Rows are points. Each table stands for the endless flat space through its points: a line for two points, a plane for three, and so on. The two share one point or none. Which?
(in the rows, 128 means zero)

First:
[[137 131  93 169]
 [118 161 115 134]
 [150 137 110 162]]
Second (2 x 4):
[[134 173 121 166]
 [116 131  97 136]]
They share: no point

First, 3 rows:
[[143 144 126 131 152  97]
 [129 107 152 125 135 110]
 [134 120 147 125 134 106]]
Second (3 x 6):
[[108 146 176 100 140  81]
 [132 139 145 126 110 111]
 [140 118 148 124 132 105]]
They share: [136 125 149 123 127 105]

First (4 x 8):
[[138 105 145 166  87 138 133 151]
 [147  97 138  89 111 118 146 120]
 [143 101 140 154  95 136 135 143]
 [147  97 136 120  99 132 137 133]]
Second (3 x 8):
[[117 108 144 129  87 124 127 156]
 [108 129 150 135  75 139 115 177]
 [154  83 142 131 115 109 159 111]]
They share: [138 105 147 135  99 124 142 138]

First, 4 rows:
[[127 152 157 149 104 168 134 151 149]
 [119 168 158 128 117 155 140 131 127]
 [100 149 141 128 103 139 139 147 111]
 [100 155 141 124 107 135 141 139 101]]
Second:
[[111 133 161 123 107 150 119 149 117]
 [107 153 141 143  93 162 153 139 107]
 [107 141 175 111 122 160 142 162 118]
 [ 81 163 155 107 131 136 159 171 117]]
They share: no point

First (5 x 11):
[[144 112 142 130 146  96 158 148 161 107 143]
 [144  95 155 130 156  86 136 163 173 101 155]
 [161  90 144 123 160 100 120 159 158  82 142]
 [154 105 135 125 147 105 150 147 150  88 134]
 [155  95 120 127 146 105 132 143 138  64 125]]
Second:
[[162  97 137 132 149  90 143 132 155 101 133]
 [181  79 145 137 143  70 152 110 157  94 135]
 [170 149 105 120 157 127 101 142 129  69 150]
 [163 157  98 121 162 133  95 148 125  72 154]]
They share: [156 111 130 128 152 103 134 142 151  99 134]

First (2 x 12):
[[120 142 138 121 129 127 178 131 151 174  92 116]
 [128 162 162 125 117 155 150 151 159 146 112 144]]
Second, 4 rows:
[[136 160 160 129 132 116 135 121 156 159 127 147]
 [115 161 164 109  83 165 136 128 145 149 100 141]
 [139 163 148 111 105 161 144 130 129 165 100 147]
 [160 163 145 114 126 140 135 115 120 180 112 159]]
They share: no point

First (5 x 14):
[[ 88 112 127 135 116 122 124 110 142 156 141 143 159 127]
 [104 102 110 140 141 114 142 113 115 150 138 149 147  98]
 [ 94  90 103 133 142  96 146 106 112 138 135 145 163  85]
 [117  99 102 141 150 125 137 119 102 161 137 148 125  95]
 [121 122 114 152 151 104 158 114 111 159 157 167 143  98]]
Second, 3 rows:
[[105 113 124 136 137 132 138 121 123 162 146 160 141 116]
 [109 131 104 160 125  94 150 107 137 154 134 144 161 102]
 [113 127 120 132 141 142 150 135 125 174 142 176 137 114]]
They share: [104 114 120 143 133 120 138 114 126 157 144 152 147 113]

First:
[[102  90 104 146 127 149  81 140 116 142 126 118  93 157 128 120  94  97]
 [107  94 110 145 135 153  86 134 111 136 120 113 100 150 122 123  98 103]
 [123  84  83 155 130 158  87 137  98 130 105 130 105 175 107 114  79  85]
 [119 108 127 159 178 152 113  74  85  73 119 112 107 128  76 148 149 143]]
Second (3 x 18):
[[114  97 122 154 172 127  96  90  94  91 106 119  81 152 108 149 121 117]
 [114  97 138 162 148 147 112 102 118 107 130 103 101 140 100 125 117 133]
 [116  91 141 167 147 140 116  99 121 103 122 105  97 147 104 121 112 128]]
They share: no point
